Each row is a point. Each copy is the shape, with its points in the same order, stretched, turned, moved and blurred by noise. Is it also mirrored, or only turned?
In the rows, 128 means zero.

Shape (7 x 3):
[[102 160 140]
 [130 161 152]
 [134 165 150]
 [195 149 141]
 [ 85  42 149]
 [ 89 101 128]
 [ 85 139 111]]
Copy 1 (7 x 3):
[[ 98 173 127]
 [126 176 135]
 [122 183 132]
 [194 159 121]
 [ 88  58 176]
 [ 73 112 136]
 [ 73 134 114]]
Copy 1 is: only turned
Copy 2, 7 rows:
[[ 98 158 128]
 [118 165 136]
 [129 165 133]
 [186 148 128]
 [ 91  39 146]
 [ 88  96 115]
 [ 78 134  91]]
Copy 2 is: only turned
Copy 3, 7 rows:
[[103 143 132]
 [134 143 141]
 [137 144 141]
 [194 119 143]
 [ 76  45 194]
 [ 82  89 151]
 [ 87 112 116]]
Copy 3 is: only turned

Shape:
[[151 115  77 150]
 [ 72 144 121 130]
 [ 85  96 197  88]
 [115 130 154 111]
 [126 158  84 143]
 [112 196  97 152]
 [119 117 102  73]]
Copy 1:
[[ 99 116 178 113]
 [ 70 105  88 134]
 [154  47  58 118]
 [131 101  94 116]
 [ 76 145 142 117]
 [ 67 175 115 134]
 [103  93 113  62]]
Copy 1 is: mirrored
Copy 2, 7 rows:
[[137 129  75 151]
 [ 67 149 138 121]
 [ 95  79 204  94]
 [120 124 162 102]
 [120 167  92 124]
 [114 208 105 123]
 [107 100 103  75]]
Copy 2 is: only turned

Shape, 10 rows:
[[218 197 208 103 131  92]
 [ 64 123 128 164 130 122]
 [204 110 192 130  84 130]
 [196 100 183 121 115  95]
 [113 150 133 112 114 147]
 [118 110 126 140 146 165]
 [139 186 121 122 138  99]
 [125 161  91 159 181 143]
 [149 130 101 104 171 123]
 [123 115 189 118 134 141]]
Copy 1:
[[204 170 204  93 141  66]
 [ 75 140 142 171 129 165]
 [181 129 186 105  49  92]
 [170  97 185 124  92  75]
 [115 159 126 106 119 135]
 [133 116 135 141 125 168]
 [132 164 128 137 158  97]
 [146 147 113 174 178 160]
 [136 109 107 132 164 111]
 [120 104 179 109 115 130]]
Copy 1 is: only turned
Copy 2, 10 rows:
[[199 171  41  35  82 151]
 [ 85 109 122 151 110 152]
 [234 116 104  84  94 143]
 [207 101  82  76 111 118]
 [130 160 139 110 112 148]
 [135 118 144 124 158 168]
 [127 176  72 103 118 130]
 [113 153  88 136 181 173]
 [134 148 105  96 185 127]
 [137 102 131  80 107 166]]
Copy 2 is: mirrored

Shape (14 x 8):
[[170  86  92 139 124 166 128 154]
 [108 143 168 109 113 110 131 164]
 [131 104 103 169 120 171 126 154]
 [100  76  79 155 201 162 136 184]
 [ 99 185  82 174  93 108 143  83]
 [157  99 136 165  93 130 141 172]
 [156 178 145 201 185 111 205  85]
 [111  88 172 160 181 108 107 113]
 [110 165 173 192  89 157 114 119]
 [134  98 121 121 144 152 121 179]
 [110 113 178  96 185 161 173  92]
 [151 188 116 100 142  81 157 109]
 [167  84  99 151 152 101 195 122]
 [146 163  74 128 110 146 141 150]]
Copy 1:
[[146  73  97 161 136 140 129 149]
 [116 130 169  98 138 110 126 128]
 [106  86 112 181 130 142 139 137]
 [ 69  52  74 152 209 131 126 151]
 [113 169  83 171  90  98 167  73]
 [130  80 141 171 114 111 157 162]
 [140 152 141 214 196  84 210  81]
 [105  74 164 171 177  65  99  94]
 [110 144 176 199  97 136 136  93]
 [123  88 123 135 158 136 121 151]
 [130  75 162 119 204 131 155  54]
 [172 184 109 117 153  91 161  98]
 [151  73  95 158 177  68 194 123]
 [150 147  78 143 121 154 155 137]]
Copy 1 is: only turned
Copy 2, 14 rows:
[[181  97 128 118 114 182 125 128]
 [115 151 183 103 109 113  96 158]
 [149 111 150 152 109 183 102 119]
 [105  58 161 137 176 208 117 100]
 [ 93 164 112 147  72 114 135  58]
 [184 107 184 125  76 156 116 132]
 [143 152 185 160 174  75 186  35]
 [140  93 166 168 168  97  76 131]
 [140 188 179 185  73 132  87 126]
 [134 114 158 115 138 174 100 143]
 [112 131 146 176 199 103 152 172]
 [119 170 124  69 138  77 156  98]
 [168  77 139 119 135 112 181  93]
 [118 156 121  90  92 166 134  95]]
Copy 2 is: mirrored
Copy 3, 14 rows:
[[135 126  97 168 173 102 109  97]
 [ 88 130 167  87 143 102 145 154]
 [ 92 142 107 181 144 109 116 117]
 [ 62  98  60 182 190 143 141 152]
 [102 173  98 117  42 150 148 111]
 [131 119 138 158 137  72 120 137]
 [153 132 136 178  85 199 199 154]
 [ 83  59 158 128 133 177 121 135]
 [ 77 163 193 162  88 129 120 123]
 [104 124 114 138 184 110 115 134]
 [ 88 106 175 122 180 168 204  95]
 [145 156 123  64 109 159 171 146]
 [164  87  84 159 125 131 174 116]
 [130 184  89 124 139 114 136 128]]
Copy 3 is: mirrored

Shape, 14 rows:
[[122 164  85 151 141  92 131 133  65]
 [ 87 119  51 201 126 100  70  91 102]
 [ 93 126 167 169 131 129 123 157 117]
 [164 153  96 108 164 155 130 171 105]
 [129 133  79  95 110  84 115 124 139]
 [116 111 155 143 112 119  86  92  66]
 [ 97 139 151 111 153 165 150 133 139]
 [109 133 104  83  68 114 186 108 200]
 [ 59 132 147 113 115 102 119 129 126]
 [102 164 106 137  97 147 113 153 179]
 [ 95 164 116 186  78 137  74  99 103]
 [117  54 176 162 101  85  96  69 114]
 [151 161 100  96 135 146 125 128 104]
 [ 83 105 150 148  78 160 100 134  50]]
Copy 1, 14 rows:
[[103 148 115 127 177  80 162 121  80]
 [ 61 117  62 187 180  95 106  86  73]
 [ 96 122 118 141 123  82 129 163 148]
 [140 160 168 111 193 156 141 168 117]
 [138 140  90  88 175 135  88 105 101]
 [109 100 120 152  93  92 119 134  64]
 [107 111 177 102 130 124 136 138 163]
 [163 125 104  64 136 147 121  51 177]
 [ 96 102 100  86 122  83  95 135 140]
 [ 96 157  99 114 139 166 110 123 168]
 [ 55 153  75 149  99 117 133 104  93]
 [130  82  90 189  82  77  62 123  98]
 [139 146 143 106 160 152 149 130  92]
 [ 86  73  99 144  87 120 171 160  89]]
Copy 1 is: only turned
Copy 2, 14 rows:
[[ 94 138  89 147 145 146 169  90  54]
 [ 35 125  44 219 145  91 105 124  85]
 [ 73 122 165 156 115 136 139 123 121]
 [186  99 101 137 153 172 169 124  92]
 [134 134  61  91 127  86 117 101 107]
 [ 67 105 128 154 137 141  57 107  80]
 [115  80 133 114 149 172 139  94 158]
 [128 161  70  61  89  93 113  39 192]
 [ 49 104 119  89 118 113 113 107 126]
 [116 157  80 122 109 130 126 142 159]
 [ 49 166  80 185 130 153  82 142 101]
 [ 57 118 147 168 127  73  13  73 111]
 [158 105  79 115 152 174 131 106 101]
 [ 51  96 124 160  74 181  81 118  85]]
Copy 2 is: only turned

Shape (17 x 11):
[[172 128 123 134 114 146 172  90 163 163 111]
 [155  82 124 119 153  85  70 155 180 119 138]
 [187 108 121  89 129 109 187  95 145 190 150]
 [147 108  86 117 144 107  80 189 147  57  90]
 [192 146 186  84  68 132 173  89 161 131 146]
 [ 91 171 138 137 176 188 109 151  93  99 154]
 [139  69 117 119 112 114 118 208 136 117 110]
 [202 160 143 107  89 130 158 119 120 208 142]
 [199 139 142  75 121  94 119  69 106 168  83]
 [146 155 105 137 143 129  94 163 110  71 183]
 [111  72 121 123 144  90  95 146  94  73 126]
 [106 148 123 125 134 118 113 152  83 113 175]
 [138 130 161 188 136 105  98 152 102 109 140]
 [154 170 112 152  58  94 152  90 141 126 147]
 [199  92 125 109  67 154 127  77 134 168 149]
 [141 154 102 168 154 139  87 160  76  99 141]
 [167 131 122 159 171 130 126 162  81  64 153]]
Copy 1 (17 x 11):
[[162  91 108 136 101 149 188  78 134 138 112]
 [132  88 113 105 141  94  85 149 199 150 132]
 [199  94  94  90  95 119 177  68 119 142 166]
 [ 89 108  89 107 150  98 116 215 170 150  82]
 [142  84 178  75  75 147 214  91 138 176 140]
 [ 97 168 145 141 162 202 115 176 117 103 148]
 [161  85 109  93 111 116 116 214 165 105  99]
 [214 128 136 107  73 159 171  98 104 186 137]
 [158 124 134  71 115 112 139  61  84 190  83]
 [ 88 125 117 136 128 144 112 204 129 163 171]
 [ 92  87 123  98 129  95  76 184 119  93 118]
 [114 147 134 122 101 144  99 179 105 117 166]
 [124 103 171 168 128 127  95 181 116 128 126]
 [110 110 132 156  31 117 175 114 116 167 133]
 [166  53 111  93  61 174 141  82 127 169 118]
 [110 135 115 163 138 156  92 198  94 146 126]
 [106  95 123 146 166 131 126 207  87 139 154]]
Copy 1 is: mirrored
Copy 2:
[[184 108 128 159 111 162 164  79 167 153  94]
 [180  70 109 147 162  86  90 163 147 115 112]
 [199  92 130 131 123 147 204 119 139 187 137]
 [178 117  65 138 155  76  93 142 118  57  66]
 [205 142 180 108  70 135 165 112 164 125 145]
 [ 80 171  88 149 162 181  89 112 114  90 116]
 [168  78  88 154 111 119 134 187 105  72  75]
 [205 148 149 148  89 183 169 133 120 190 109]
 [217 122 159  87 123 118 129  87  93 185  83]
 [154 168  77 171 148 129  82 133 110  83 154]
 [133  76  98 136 141  87  97 124  71  77 108]
 [113 150  98 156 121 135 108 137  84 123 140]
 [130 123 149 205 141 123  91 121  90 100 109]
 [163 156 123 185  59 105 131  87 142 151 133]
 [226  82 127 140  61 180 116 100 135 158 126]
 [142 156  83 192 158 156  74 118  78 101 106]
 [155 161 101 188 181 143 123 103  67  63 127]]
Copy 2 is: only turned
Copy 3, 17 rows:
[[167 130 155 107 131 120 168  84 145 191 115]
 [144  69  87 108 157  81  77 152 171 157 112]
 [177 113 143  62 155  81 174 101 128 188 162]
 [165  80  55 109 138 120  97 160 171  96  49]
 [176 141 186  73  64  81 139  97 164 155 155]
 [ 97 172 131 119 163 181 100 159 126  90 121]
 [168  48  81 104 113 134 123 187 133 144 101]
 [191 166 141  93 110  85 151 122 105 190 163]
 [200 139 157  61 137  39 107  88  96 165  95]
 [128 143  72 138 144 118 103 143 155  69 139]
 [124  49  97 111 145  96 101 145 110  85  92]
 [100 133  94 115 137 111 121 152 102  97 146]
 [126 113 134 180 135  96 108 162 115 111 119]
 [127 149 110 138  76  67 174  76 140 148 127]
 [191 104 131 102 100 109 113  58 110 187 163]
 [142 148  85 162 162 131 104 148 109  86 107]
 [161 119 113 154 170 124 126 154 135  52 119]]
Copy 3 is: only turned

Shape, 15 rows:
[[ 66 138 108  48 123 120 174 128 154 122 134  97]
 [165 124 173 134  90 150 124  75  91  79 174 157]
 [143  89 140  67 131 131 143 111 154  92 100  89]
 [166 135 120 126 138 169 188 105 137  54 126 139]
 [138 130 141 152  92 174  83 158 110 149 164 119]
 [143 135 128  55 154 100 171 115 147 152 110 118]
 [ 88 113 116 105 161  99 120 176  46 135  88  89]
 [141 176 177 174 112 152 110 131 123  98 125 125]
 [137 158 109 130 139 120  67 190  55 158 178  68]
 [131 140 103 114 107 128 167  80 135 118  89 125]
 [164 128 181 173  97 141 176 141 123  88 145 163]
 [138 107 105 104 111  74 151 112 151  85 126 104]
 [ 85  81  87 102 185  98 142 132 114 166 121  74]
 [ 82 117  98  87 196  86  98 143 121 132 124 112]
 [177 142 141 153  74 170 108 152 111  92 142 190]]
Copy 1, 15 rows:
[[ 70 198 136  56  66 131 158 135 129 118 114 125]
 [132 130 225 144 128 154 145  46  84  96 163 153]
 [151 132 162  62  99 149 183 125 116  68 115 123]
 [140 175 143 141 119 158 227  85 105  77 156 157]
 [125 109 186 153 110 185  86 138  79 156 160 153]
 [164 184 125  48 102 107 152 117 126 125 127 127]
 [107 133 105 102 130  85 104 173  26 132  92  98]
 [153 147 191 190 127 168 127 127 110 130 102 145]
 [132 154 149 147 127 132  27 182  48 146 165  92]
 [125 147 114 109  82 147 158  74 126 110 106 118]
 [146 129 193 174 101 118 189 108  99 134 160 174]
 [122 135 135 105  74 104 148 112 149  68 138 121]
 [ 98 130  82  63 148 109 125 167 111 131 135  85]
 [ 95 160 105  62 172 105  97 164 116 109 107 140]
 [145 117 181 169  82 177 128  98  71 120 156 215]]
Copy 1 is: only turned
Copy 2, 15 rows:
[[ 89 173 127  97 106 147 131 112 158 186 125  50]
 [136 132 164 103 138 167 140  95  86  59 181 162]
 [ 87 107 129  68 106 164 107 155 149 106 137  81]
 [ 88 162 107  95 153 196 174 155 113  74 191 119]
 [141 133 124 182 113 176  71 116 104 126 164 146]
 [110 129 121  48 143 137 121 148 148 176 141 108]
 [105 110 109 135 170 168  80 134  66 177  52  69]
 [107 176 165 166 163 165  98 143 105  88 166 161]
 [154 119 103 174 173 161  18  94  63 167 146  81]
 [ 60 156 121  94 110 134 145 154  99 134 147 145]
 [149 151 153 149 150 159 171 168  98  80 177 152]
 [ 98 134 113  92 114  98 125 147 115  94 143  77]
 [ 62  71  83 133 149 135 100 118 130 188  92  64]
 [ 84 120  86 119 177 139  79  93 150 159  71  76]
 [166 175 113 138 117 184 124 145  85  71 168 181]]
Copy 2 is: mirrored
Copy 3 (15 x 12):
[[ 74 143 106  94 100  93 223  87 136 121 164  81]
 [116  92 169 105  98 179 121 108  86  49 151 132]
 [109 102 110  89 114 105 154  98 146  73 122  52]
 [139 116 113 131 129 147 191  96  88  21 108 108]
 [ 92 143 129 138 103 190 117 178 119 124 134 115]
 [162 123 113  95 103  91 194  85 115 136 131  70]
 [ 58 147 143 135 145 111 135 104  73 174  84  49]
 [127 171 168 162 123 170 120 115 122  87 127 106]
 [ 86 183 103 152 112 152  82 158  56 177 141  75]
 [122 113 114 133  90 138 186  64 123  96 108 103]
 [144 106 182 166 113 161 165 143  91  48 125 106]
 [109  90 108 146  93  84 146  91 121  80 141  80]
 [ 86  99  76 133 157 113 161  99 108 182 130  52]
 [ 89 140 107 117 171  80 139  96 114 170 131  94]
 [127 133 165 140  91 168 134 168 101  56  97 159]]
Copy 3 is: only turned
Copy 4 (15 x 12):
[[ 79 178  81  89 118 121 214 123 121 142 135 119]
 [197 172 198 129 118 149 134  81  69  85 160 127]
 [145 132 123  62 128  91 168 104 146 128 116 109]
 [189 164 145 106 181 155 196 129 128  71 127 140]
 [153 150 145 159 100 174  89 149 102 148 145  73]
 [117 168 110  59 158 105 157 121 125 178 127 158]
 [ 64 107 120  83 138 102 133 196  36 156  85  91]
 [160 192 186 168 140 128 105 166 124  97 124 106]
 [119 132  96 124 128 119  75 199  35 178 168  50]
 [144 165 115 132 157 131 172 100 108 122  83 156]
 [197 155 213 145 129 154 165 164 119 104 147 153]
 [145 121 108 122 127  71 180 113 113 121 140 156]
 [ 54  86  97 106 172 109 161 136  87 195 129 102]
 [ 39 119  98  92 155  99 116 150  97 139 144 117]
 [202 160 170 136  96 185  96 157 100  78 135 143]]
Copy 4 is: only turned
